Each row of a before or after table is a point. The points were changed in one or more steps. Then noise was added and the rows were shuffled. The steps act on how far a point lies along the listed directions, d1 being the first. Write out the steps. A step turns or swaps two directions, mirrors them in a line or flattens them onto one, adds a multiple of one to another, or multiplies one. Angles are multiples of 10 degrees, from the lower direction toward the higher: turns from -170 to 170, lines from 10 to 170 but not 90. Use the fewest steps. Two steps may share a direction if one is a turn and the other turns, adds or multiplies; they go together, in the order done. Otherwise the lowest direction goes first.
In the rows, zero is written as 128.

Directions:
(1): [ 91 123]
(2): [133  91]
Before (13 x 2):
[[ 99 147]
 [158 107]
 [133 149]
 [103 111]
 [ 91  66]
 [146 104]
 [141 120]
 [124 138]
 [101 104]
 [ 85 108]
 [135 106]
 [169 109]
 [ 92 125]]
After (13 x 2):
[[166 155]
 [150 152]
 [ 93 142]
 [115 147]
 [150 148]
 [115 133]
 [105 147]
 [153 194]
 [160 113]
 [ 85 139]
 [129 104]
 [134 119]
 [165 137]]
Steps: turn d1 and d2 by -170 degrees

Directions:
(1): [ 88 134 149]
(2): [128 172 115]
(3): [106 117  90]
Before:
[[160 125 113]
 [108 121 130]
 [126 137 105]
 [152 112 143]
 [109 134 123]
 [122 121 116]
 [128 150 134]
 [113 123 147]]
After, 8 rows:
[[118 160 136]
 [ 81 142 137]
 [124 119 115]
 [ 76 123 168]
 [ 78 123 147]
 [222 117  81]
 [140 144  96]
 [180  96 131]]
Steps: multiply d1 by 3; multiply d2 by 1.6

Directions:
(1): [106 154 106 136 165  95]
(2): [122  87 159 112 155 106]
(3): [176 109 104 148 150 127]
(4): [136 151 171 161 147 143]
(5): [ 93  99 113 165 130 149]
Before (12 x 6):
[[143 129 139 154 101 174]
 [147 129  55 117 123 122]
 [128 174  87  79 191  72]
 [115 150  99  95 110 114]
 [109 105 148 133 145 124]
 [126 129 169 100 141  95]
 [141 153  99 174  88 172]
 [114 104 145 142 127 159]
 [ 91 110 139 149 114 160]
 [144 118  95 113 120 119]
 [114 157 166  91 168  87]
 [127 112  76 124 113 131]]
After, 12 rows:
[[119 106 120 104 124 130]
 [152 158  81 131  85 141]
 [126 178 158 170 198 139]
 [102 111 148 120 138 106]
 [176 153 139 166 132 165]
 [125 161 156 142 117 152]
 [113 106 140 119 143 112]
 [156 129 143 147 124 148]
 [159 136 148 151 122 157]
 [ 85 138 147 124 165 105]
 [108 119 129 105 114 128]
 [136 122  89 105  96 136]]
Steps: mirror d1 and d4 in the line at 20 degrees; flatten d2 and d5 onto the line at 10 degrees

Directions:
(1): [102 108 124 158 122  88 148 167]
(2): [ 89 123 120 132  99 146 165  91]
(3): [103 109 127  77 160 101 131 116]
(4): [ 87 124 129 125 140 172 103 160]
Before, 11 rows:
[[208 145 127  74 144 119 113  70]
 [ 66 109 132 106 134 150 141 134]
 [101 136 119 123 138 166 122 138]
 [ 98 133 136  92 145 171 108  99]
 [102 116 124 129 165  90 130 173]
 [119 113 112 105 130 114 155 108]
 [147 118 130  81 141 116 131 123]
 [ 79 123 130 163 113 137 125 166]
 [152 175 129 151 104 176 127  93]
 [126 112 116 153 105 108 105 165]
 [185 134 119 162 113 104 120 144]]
After:
[[117 134 127  55 161 196  90  96]
 [ 90 123 115 142 104 183 128 134]
 [165 118 137 125 133  67 147 132]
 [123 109 117 103 152 112 123 149]
 [136 131 126 176 100  89 145 142]
 [ 92 121 116 132 123  94 182 110]
 [110 113 111 153  83 119 132 128]
 [182 146 140 108 144 104 115  95]
 [169 148 121 138 125 114 141 118]
 [123 118 126  75 138 132 136 112]
 [160 172 135 146 137 172  87 144]]
Steps: mirror d1 and d2 in the line at 10 degrees; mirror d3 and d4 in the line at 170 degrees

Directions:
(1): [129 139 169 144 161 123 118 104 104  77 151]
(2): [156  92 150  98 161 142  93 122 140 137  91]
(3): [126 116 133 161 159  68 128 165 131 143 119]
(4): [170 157 142 150 104 106 100  93 144 157 137]
(5): [189 107 119 134 105 129 144 153  89 109 129]
Before, 9 rows:
[[119 140 118 141 100 126 129 126 124 150 138]
 [121 142 131 144 140 119 120 110 128 144 158]
 [143 138 118 126 133 136 117 138 111 109 130]
 [ 88 114 134 162 168  55 131 186 137 132 119]
 [137 136 143 158 138 100 112 118 142 150 120]
 [218 101  54 135  63 112 143 203 115 195  93]
 [162 123 143 136 108 124 123 137 125 140 141]
 [119 139 133 138 117 129 134 122 136 149 142]
 [162 114  95 177 125  69 154 170 109 131 151]]
After, 9 rows:
[[ 87 105  92 156 163  82 166 182 129 124 143]
 [159 111 133 152 133 111 134 147 108 129 121]
 [122 127 113 140  99 130 138 137 111 143 134]
 [114 130 145 178 154  42 115 163 150 150 122]
 [114 140 117 118 142 141 119 137 120 109 126]
 [142 128 129 139 108 130 141 131 119 147 143]
 [128 103 135 118 129 142 143 162 117 124 133]
 [151 128 127 144 126 123 129 127 105 130 162]
 [ 81  79  44  93 128 146 167 229 133 172  74]]
Steps: turn d4 and d5 by 100 degrees

Directions:
(1): [151  65 131 169 141 145 121 130 111 108 140 153]
(2): [164 124 152 110  98 159 161  86 153 125 109 144]
Before, 9 rows:
[[194  95 144 107  91 155 178  76 136 123 103 139]
 [148  99 150 136 138 117 132 123 115 108 118 157]
 [108 180 123  94 128 104 135 126 162 162 114 100]
 [151  98 148 120 113 169 164  85 150 118 105 156]
 [ 69 230 103  93 140  76 109 170 115 159 144  70]
 [138 111 139 155 134 156 134  96 121 128 129 124]
 [125 175 132  75  96 129 150 110 155 137 118 118]
 [146 105 131 154 147 134 125 136 113 127 123 122]
 [113 164 142  97 136 129 139 128 130 143 120 114]]
After, 9 rows:
[[148 100 130 158 149 137 124 136 110 126 124 122]
 [176 149 140  72  79 141 183  75 149 139  94 118]
 [120 196 130  63  94 123 154 108 162 143 114 110]
 [112 167 141  94 135 129 138 125 132 143 120 111]
 [145 107 149 132 138 115 134 121 117 111 116 156]
 [ 86 184 103 123 151  89 104 171 104 143 151  88]
 [133 123 137 146 133 153 137  96 122 133 128 119]
 [109 179 122  95 128 105 134 126 163 162 113 103]
 [136 139 146  92 103 158 170  84 163 132  94 138]]
Steps: add -0.7 times d2 to d1
